Every row gives one point. The last column is the point's height on a tilted bowl or saddle (a function of degree 2), plus a little noise. Count its main directions that bend up, bend down and stay straight.
In the rows, zero is written as 128.

Points (17 x 4):
[[129 144  88  92]
 [186 178  67  50]
 [ 92 152 141 110]
 [168 126 102  83]
 [139 124 122 109]
 [138  50 188  95]
 [130 121  95  99]
 [165 162 140 140]
 [100 139 117 112]
 [139 128 165 166]
 [151 127 141 134]
 [ 91  73 136 111]
 [148 113 147 131]
 [202 197  94  70]
 [119 107 111 108]
 [ 96 161 165 123]
 [119 104  92 103]]
Directions: 1 up, 1 down, 1 straight

Points, 23 rows:
[[ 90 183  72 142  55]
 [157  99 177 117 124]
 [176 166 143 168 137]
 [121 143  76  43  53]
 [ 70 104 108 178 104]
 [111 155 104 174  88]
 [122 156 140  85 112]
 [ 89 152 135 140 104]
 [131  82 132 102 114]
 [162 144 158 137 143]
 [145 104 146 131 125]
 [ 79 143 143 152 100]
 [103 115 132 173 106]
 [138 174 150 157 124]
 [138 109 183 178 106]
 [129 129 140 156 120]
 [128 139 179 149 125]
 [111  82 179 118 108]
 [113 159 145 137 116]
 [ 51 151 139 211  40]
 [ 95  70  88 133 119]
 [ 97 128 142 117 117]
 [171 164 145 123 148]]
Directions: 1 up, 3 down, 0 straight

Points, 46 rows:
[[149  98 125 105 168 156 129]
 [ 56  86 135 101 143 103  65]
 [110 127 141 135 178 126 101]
 [102 220 142 152  68 106  79]
 [155 135  93 157 140  71 102]
 [ 89 146 180 137 165 133  86]
 [172 132 125 106 164 131 134]
 [159  93  37 151 112 123 103]
 [106 141  96 140  92 133  97]
 [195 102  96 116 136  99 117]
 [117 102 105 121  79 120  90]
 [130  80  94  84 150 113 110]
 [ 94  98 123  76 144 157  98]
 [131 134 141 155 145 115 107]
 [130 175 124 121 100 117 103]
 [122 113 107 188  68 155  79]
 [130 160 131 105 158 115 115]
 [108 191 105  51 134  96  94]
 [ 96  98 110 147 121 112  87]
 [ 95 117 137  90 158  87  86]
 [100 140 133 177 156  98  82]
 [106  33 131 130 173 116  72]
 [141 206 144 147 108 114 101]
 [194  59  98 129 121  73  71]
 [154 117 137  92 147 149 124]
 [175  98 109  67 150 131 124]
 [ 96 103 112 112  87 197 109]
 [108 125  76 155 106 119  94]
 [ 74  49 120  82 128 153  82]
 [148 156 112 136 103 109 105]
 [164 145 105 127  81 102  90]
 [ 81 143 144 116 121 111  92]
 [139 165 116 111 136 198 117]
 [157 141 116 168 125  94  99]
 [114 113 120 147 147 139 107]
 [133  43 145 108 150  96  82]
 [152 179 122 180  98 135  92]
 [117  82 162 111 108  67  77]
 [115 164 149 128 135 152 107]
 [102 178  71  82 187 140 131]
 [156 156 111 110 114 173 119]
 [ 74 186 230  89 103 125  92]
 [152  56 119 122 130 105  94]
 [ 80 146  80 146 124 126  99]
 [103 143 191 113 126 161 110]
 [165 166  88  89  98 158 109]]
Directions: 1 up, 3 down, 2 straight

Points, 77 rows:
[[178 123 173 112 172  99 108 231 205]
 [105 139 103 150 201  94  58 139 187]
 [135  67 185 145 174 179 158 155 132]
 [124 190 119  99 174 133 230  77 162]
 [146 149  91 149 153 153 144 175 148]
 [102 119 137 131  87  81 152 156 145]
 [137 126 149  68 104 107 169  71 164]
 [ 96 117 131 157 136  51 108 141 158]
 [151 186 108  76  86 186 130  98 161]
 [177 151 141 114  63 144 125 182 176]
 [166 134  99 141 104 163 160  76 140]
 [156 135 118 189 100 130  99  74 153]
 [125 137 169 111 111 132  99 146 158]
 [113 156 135 108 161 191 197 162 155]
 [151 152  54 124 167 186 169 151 149]
 [110 101 131  95 157 107  91  93 167]
 [116 139  82 124  96 184 169 109 146]
 [199 141 134 105  75 110 116  98 166]
 [115 129 105 128 156  89 111 186 167]
 [114 130 117 147 193  98 113 117 149]
 [145 151 142 112 157 136 156 188 156]
 [195 114 134 166 167 159  88 148 158]
 [178 108 105  96 114 166 130  79 146]
 [166 167 175  81 106  65 158 159 185]
 [140 151  90 139 149 145  93  84 144]
 [120 160  58 165 102 107 115 115 148]
 [145 104 212 112 191 102  97 110 185]
 [172  98 137 209  81 116 139  99 158]
 [186 157 188 181 124 129 135  76 164]
 [150 173  92 134 175 135 139  91 138]
 [100 119 156 123 125 110  77  68 168]
 [162  71 224 124  97 112 144 153 170]
 [ 69 182 117  50  78 126 146 169 189]
 [152 147 122  79 178  62 146 162 180]
 [107  75 165 172 140 133  98 131 148]
 [112 125 132 163 139 116 121 158 140]
 [ 88 137 138  99 170 150  96 121 162]
 [106 132 106 102 127 155 147 186 160]
 [110 176 144 157 147 137 109 100 144]
 [ 75 173 155 153 131 164 133 123 143]
 [148 109 149  94 170 127  99 109 162]
 [135  76  83 103 140 148 135 110 145]
 [183  89 158 157 137 143 110 161 152]
 [169 108 144  94 139  60 117 144 183]
 [156 142 111  96  94 158 111 100 149]
 [127  84  65 159 123 101 119 157 164]
 [179  80 154  94  80  91 139 111 177]
 [123 152 175 145  82 119 127  48 154]
 [116 150 130 126  88 129 116 157 149]
 [132 148 134 134 141 144  77 134 158]
 [ 94 134 106 153  77 142 150 140 143]
 [124 165  72  94 152 142 101 123 154]
 [120 149 134 114 128 120 111 126 146]
 [ 91 132 118 173 179 161 195 112 134]
 [173 100  74  96 158 120 117 180 173]
 [156 140 140 104 130 152 117 179 162]
 [163 149  79 176  84 146 124  83 146]
 [118 170  53 147  84 143 129 128 152]
 [116 185 141 141 138 124 157 208 161]
 [127 153 140 138 139 139 141  88 135]
 [119 141 136 116 169 108 156 155 144]
 [120 177 167 129  73  95 131 138 146]
 [154 148 147 130 126 115 159 142 142]
 [ 86 177 166 136 121 136  95 131 155]
 [122  50 150 123 176 145 127 136 147]
 [ 70 163 136 112 124  74  40 112 195]
 [130 105  63 172  93 149 121 152 159]
 [165 122 144  92  91 146 105 125 161]
 [161 100 113  59  97 162 122 140 171]
 [149 100 142 128 179 195  98 124 145]
 [147 139 121 112  71 110 105 125 155]
 [131 168 123 124 143 175 132 145 146]
 [ 89  44 122 161  90 103 181 121 161]
 [127  86  50 126 130 113 163 138 155]
 [144 138 165  67 158  87 109 120 183]
 [110 130 118 131 189 109 112 120 148]
 [131 121 149 128  95 176 144  75 147]]
Directions: 6 up, 0 down, 2 straight

Points (68 x 9):
[[119 151 114 120 117  37 137  84 123]
 [113 153  66 159  96 117 107  90  61]
 [154 120 123  73 100 120 124 143 123]
 [ 96 118 153 157 124 141 120  92 152]
 [137 195  88 175 124 101 105  94 114]
 [142  99 167 149 175 153  83 114 200]
 [134 150  96 143 140 134  64 154 153]
 [203 169 114 153 136 161  92 102 134]
 [119 122 166 126 178 109  98 114 185]
 [145 139  97 180 169 103 116 139 141]
 [115 117  79 178 135 109 136 141  94]
 [161  68 142  57 137 141 117 132 166]
 [198 185 121 138  80 103 131 156 173]
 [181 152 181 129  74 110 173 108 179]
 [ 92 117 153 102  32 168  84 151  71]
 [162 120 135 111  94 110  89 113 142]
 [182 109 121 119 118 151  57 119 158]
 [ 91  66 134 121  63 157  66  82 100]
 [149  83 129  67 129  90  93 105 153]
 [151 127 112 153  83 130  99 132 105]
 [130 103  79 182 103  78 134  94 125]
 [170 130 166 184 139 176 152 131  74]
 [105 124 171 196  59 107 114 130 186]
 [147  85 138  97 132 175 108 169 117]
 [128 114 165  93 123 140 114 134 138]
 [161 201 129 147 157  92 172 130 144]
 [149 123 110 136  67  86  91 132 105]
 [178 163 199 188 172  94 153 109 142]
 [102 111 132 133  99  90  84 126 124]
 [117 107 175 120 124 113 206 177  74]
 [129 117 150 158 157 130  93 104 180]
 [ 94 153 176 154  73 151 125  92 151]
 [141 180 160 149  94 134 155 104 144]
 [ 77  92  72 191 169 100  50  88 178]
 [ 98 143 154 135 224 154 140 103 163]
 [ 66 175 170 126 144 166 122  93 136]
 [126 176 121  37 181  81 139 142 182]
 [123 120 176 195 123  95 149 129 180]
 [153 114 112 148 125 113  93 138 134]
 [ 89 129 152 129 158  96 167 117 139]
 [122 139 128 133 105 102 124 167 107]
 [166 122 128  91 168  64 143 185 140]
 [ 90 120 115 130 164 105 131 111 145]
 [118 152  78 135 170  68 122 120 131]
 [159 176  99 148 109 104 173 138 137]
 [135 136  88  87 105 154 140 206  84]
 [126 131 119  96 126 156 120  88 137]
 [ 82  88 128 114  92 148 155 131  67]
 [170 121 129 147 120 185  95 171  83]
 [117  74  98  81 126 132 138  98 127]
 [163  82 117  56 120 150 136 171 116]
 [ 66 147 109 146 138 113 102 144 129]
 [120 163 106  80 105 122 119 150 132]
 [ 83 112 120 190 152  64 130 121 176]
 [172  90  89 123 139 129 123 170 110]
 [137  84 121 154 100  83 142 148 108]
 [109 130 143 135 139 166 140 173 101]
 [150 160 127 186 136  95 114 161 139]
 [105 193  87 118 143 118 123 125 122]
 [113 111 159 128  48 168  99  75 121]
 [ 55 171 100 106 114 116 136  92  67]
 [150  90 169  71 190 143 175 152 171]
 [100 126 173 153 131  77 136  81 179]
 [149 132 141 111 147 161 109  99 160]
 [101 118 130  74 148  76 173  99 130]
 [ 92  92 115  99 110 151  70 129 124]
 [176 114 133 144  78  73  89 156 119]
 [165 115 158 105 121  97  41 147 159]]
Directions: 3 up, 3 down, 2 straight

Points (72 x 9):
[[139 134 106 128 113  85 184 163 114]
 [151 154  95 124 139 129 133 114 121]
 [ 87 122 125 121  70 104 144 179 117]
 [181 162 124 122 114 164  99  82  97]
 [118 152  86 156  89 156 103 194 118]
 [ 80 105 148 116 155  58 156 135 111]
 [142 125 100  98 145 189 109 138 101]
 [140 117 185 171 156 115 129 129 106]
 [ 75 139 147 116  93 106 109 126 132]
 [ 70 143  91  89  74  80  96 142 142]
 [ 92 127 110 134 143 145 171 117 116]
 [ 91 155  95  60 149  64 144  90  99]
 [118 141 186 134 158  92 167 168  84]
 [180 106 119  98 105 162 160 165  65]
 [119  75 107 167  66 126 122 101 133]
 [148 135 105 189 128  72 132  71 146]
 [ 83 126 102  97 147 152 114  86 135]
 [145 189 209 116 149 125 150 100  57]
 [ 91 101 173 175 100 136 129 108 117]
 [114 136  90 158  86  99 110 107 161]
 [132 135 116  76 187 182  71 151  89]
 [ 78 116 148  88 136  95 163  55  85]
 [149 123 147  76 172  95 175 151  86]
 [193 133  77 149 179  79 135 114 100]
 [156 135 143 136  95  98 121 119 131]
 [121 150 147 124 190 165 125 148  86]
 [118 151 150 152 110 110 113 100 141]
 [153 158 112 169 110 135 146 161 110]
 [105 105 156 135  90 100 106  81 132]
 [103 101 114 187 137 140 137 127 129]
 [103  95  26 175  98 124 111 122 151]
 [127 150 145 132  81 186 149 117  93]
 [138 186 112 149 153 174 138 139  91]
 [142 116  84  91 151 122 150 143 114]
 [174 108  97 125 153 163 122 153  91]
 [104 223 145 118 183 157 139 100  56]
 [104 109 194 102 151 138 130 138  88]
 [119 144 118 173   9  76  93 128 125]
 [123 130  74  95  96 148 138 160 120]
 [ 65 135 102 138 180 150 181  93  93]
 [ 87 130  99 159 104 158 112 190 127]
 [186 100 141 134 142  84 185 141  97]
 [141 159  99 198 135 126 157 125 122]
 [136 167 148 170 182 138 124 148  95]
 [154  99 210 146 116 143 201 162  39]
 [ 90 111 110  91 122 177 120 118 129]
 [ 81  94 157  92 127 117 121  59 105]
 [128 156  83 155 169  93  69 114 141]
 [129 145 163 107 145 151 161 128  84]
 [177  70  89 178 171 171 165 132  51]
 [123 139 135 133  61 151 199  78  76]
 [126 176 141 121 120 141 133 165 100]
 [142  96 131  75 133  90 127 150 121]
 [ 62 157 152 101 153 125 133 117 107]
 [178 130 104 180 203 115 117 164  79]
 [100 157 105 125  94 216 146  66 101]
 [144  98  82  61 118 130 118 144 118]
 [192 166 128 140  79 107 157 144  93]
 [ 89 146 134 146  84  77 126 134 137]
 [ 86 102 137 108 165  51 108  90 116]
 [166 158 137 153  93  96 167 117 117]
 [ 61  87  96 153 146 149 107 146 143]
 [144 151 125  92 130 197 125 164  71]
 [139  89 185 120 174 138 170 118  71]
 [129 119 116  70 196 143 180 121  63]
 [103 150  81 118 108  84 151 103 137]
 [104 118 121 104 107 151 116 125 135]
 [157 165 103 150 116 157 151  58 107]
 [128 172 135  85 100 135  83 150 106]
 [134  92  61 161 170 140 153 138 103]
 [ 99 190  92 103 146 136 132 185 102]
 [138 122 181 107 155 116  99 139 102]]
Directions: 0 up, 6 down, 2 straight

Points:
[[140 117 139 186 101  87 158  88 136]
 [181 142 144 103 120 126 142  83 132]
 [124 168 132 114 113 111  92 165 159]
 [175 107 111 180 179 129 119 149 113]
 [134 121 153 128 125 210  82 129 134]
 [151 163 217 188 116 141  89 117 172]
 [ 98  61 126 136  92 163 101 100 121]
 [125 109 231 191 115 119 139  81 192]
 [155 161 100 113 139 115 136  67 116]
 [ 79  89 124 154 128 124 169 171 115]
 [142  73 150 127 115  63  43  83 107]
 [ 97 144 116  77 105 166 149  95 175]
 [116 207 132 157  89 154  92 149 133]
 [143  41 181 177 189 153 129 111 183]
 [196 114 148 122  89  80  99 130 145]
 [117 102 117 168 156 119 120 160 123]
 [133  93  57 127 149 129 158 126 155]
 [158 153 157 151 151  99 127 173 168]
 [ 84 164 111 187 108 164 137 108 116]
 [ 95 117 102 177 128 121 135 191 105]
 [ 99 152 166 102 130 186 130 102 139]
 [106 132 100 139 151 136 108 109 140]
 [111  97 130 143 142 124  59 149 141]
 [159 178 148 115 136 122 129 117 141]
 [140 136 168 170 129 144 135 100 138]
 [146  62 134 166 184 156 203  92 165]
 [ 88 126  63 115  81 131  28 148 130]
 [163 141 142 117  91 136 124 117 143]
 [114 123  86  81  71 121 124 110 180]
 [120 143 135  82  86 115 145 126 165]
 [139 195  79 125 154  69 128  60 104]
 [200 128  79 188 138 154  79 159  93]
 [ 90 133  48  63 116 147 148 122 241]
 [141  87 158 191 169 216 111 107 155]
 [134  83 115 186  35  65 112 146  95]
 [100 167 105 149 140 133 162 159 149]
 [121 151 144 111 140 135 103 134 145]
 [146 137 149  67 120 156 152 100 156]
 [129 178  84 113 173 111  99 121 148]
 [125  89 144 180 155 125 158 127 134]
 [105  93  99  60 100  81  72 115 163]
 [195 170 119 121  76  96 128 171 202]
 [166 108  84 175 107 120 175 130 116]
 [189 126 161  66 129 135 193 152 181]
 [155 152 206 147 114 128 232 133 226]
 [151 168 126 107 131 133 147 116 147]
 [125 137 166 140 148 102 149  79 153]
 [120 121 114 130 153 101 169 141 142]
 [120 147 143 118 130  98 106 128 141]
 [176 124 110 142 117 126  72 125 114]
 [127 116 112 107 204 100  88 160 185]
 [109 168 124 169 122 122 187 206 158]
 [119 128  92 110 124 162 133 109 157]
 [109  52 185 132 129 133  59 158 127]
 [111 136 177 136 128 143  59 140 136]
 [143 106 127 162 155 127 171 105 135]
 [ 98  85  90 108 195 105 161 141 163]
 [111  99 118 125 141 107 158 155 140]
 [146  98 157 148 121 187 153 131 146]
 [ 31 117 129  91 114 160 102 111 141]
 [ 90 141 117 174 146 147 125 128 130]
 [ 97 129 110 163 125 108 147 129 136]
 [130 156  85  95 186 106 108 124 162]
 [ 82 108 138 151 105 175 121 189  92]
 [154 137 179 106 148  86 127 150 153]
 [127  83  94 111 147 157 113 122 167]
 [110 154 103 136 168 131 120 156 150]
 [138 120 153 132 111 102  94 139 133]
 [136 186 174 121 129 185 166 110 161]
 [108 107 151 111 127 155 170  99 160]
 [ 72 142 114 229 114 144 160 124 114]
 [117 158  98 101 119 208 112 135 157]
 [150 120 126  91 104  99 148 155 169]
 [136 199 125  88  73 162 143 119 178]
 [145 147 147 134 138 109 143 139 147]]
Directions: 4 up, 3 down, 1 straight

Points (71 x 9):
[[ 52 158 126 121  87 122 108 151  91]
 [109 100  44 175 129 116 200 131  45]
 [149 129 116  93 103  93 164 137 124]
 [138 118 103 127 163 204  77 105 108]
 [123 142 120 131 113 149 139 128 122]
 [184 104 143 177 167  73 162 185  74]
 [137 134 122 106 151 112 109 132 128]
 [108  41 100 119 128 155 149 198  84]
 [ 94 108 180 132 122 162 137 173  92]
 [121 128 101 183 126 159 141 149 100]
 [105 101 117 199 119 142 121 105  91]
 [123 167 130 169 168 123 200 109  86]
 [135 152 146 179 143 180 148 149  96]
 [123 120 126 117 135  94 205 160 100]
 [112 126 111 136 195 120  87  87 105]
 [ 58 192 125 123 116 233 117 104  47]
 [148  99 136 168  86 122  90 139 109]
 [109 133 139  85 115 130 137  97 118]
 [154  65 118  81 109 107 151 115 111]
 [106 129  60 134 112 181 166 123  80]
 [160 169 182 136 145 152 105 113 111]
 [ 96 136 126 178 126 129 113 128  98]
 [ 84 148 105 139 163 102 135 115 101]
 [124 142  98 155 119 197 143 142  96]
 [138 121 134 108 115 131 130  97 126]
 [159 136 136 107 110 119  72 150 121]
 [143 111 135 153  48 176 101  92 105]
 [140 140 107 141 156 155  84 182 112]
 [131  91 166 136 119 104 124 177 102]
 [146 101 136 192 170 103 138  83  82]
 [167 174 134 130 116  85 138 156 124]
 [130 142  75 112 134  95  78 161 114]
 [160  78 129  91  92 165 131 121 115]
 [120 160  84 108 136 116 102 149 124]
 [134 130 171 113 199 161 102 173  94]
 [160 154  92 143 127 149  97  98 121]
 [ 84 140 154 120 146 160 117 155 106]
 [196  92 169  96  87 138 128 172 112]
 [104 161 193 155 136 108 106 116 104]
 [117 127  82 128 179 139  87 120 119]
 [157 118 112 126 192  61 112  91  82]
 [124 105 215  85 116 122 142 136  99]
 [100 110  77 138 147 119 112  60  98]
 [ 76 125  75 140  74 126 106 160  85]
 [102 170 127 161  83  54 139 151  81]
 [183 138  89 112 155 129  99  90 119]
 [149 140 116 139 150 161 108 146 121]
 [162  98 136 130 141  96 148  84 111]
 [147 175 122 108 138 215  97 165  87]
 [154 126 112 168 108  57 173 110  90]
 [164 145 149 119 108 118 131 179 126]
 [115 108  73 129  89 105 132 111 107]
 [147 118  98 168 122  70 135  76  88]
 [129  91 124 116 117 106  97 129 116]
 [207 100 184 136  85 164  88 110  91]
 [122 120  80 120 160 135  91 106 122]
 [ 99 110 109 107 135 175 114 159 108]
 [122 113 134 110 117 164  80 132 116]
 [128 154 135  98 100 158 153  79 109]
 [ 86  78 187  88  96  91 142 104  81]
 [124 166 110 120 186 101 145  72 104]
 [115 131 168  41 188  83  78 197  80]
 [116 133 145 115 137 122 113 157 120]
 [139 182  96 183 128 107  88 139  94]
 [ 95 173  67 129 178  46 114 185  55]
 [132 159 149 107 201 128  59  98 108]
 [153 129  85 136 141 149  95 172 120]
 [163 157  87  38 136 148 175 140  82]
 [113  97 124 117  97 133 132  44 101]
 [175  65 124 189 168  92 166  98  74]
 [165 172 186 104 154 193  86  64  68]]
Directions: 0 up, 6 down, 2 straight
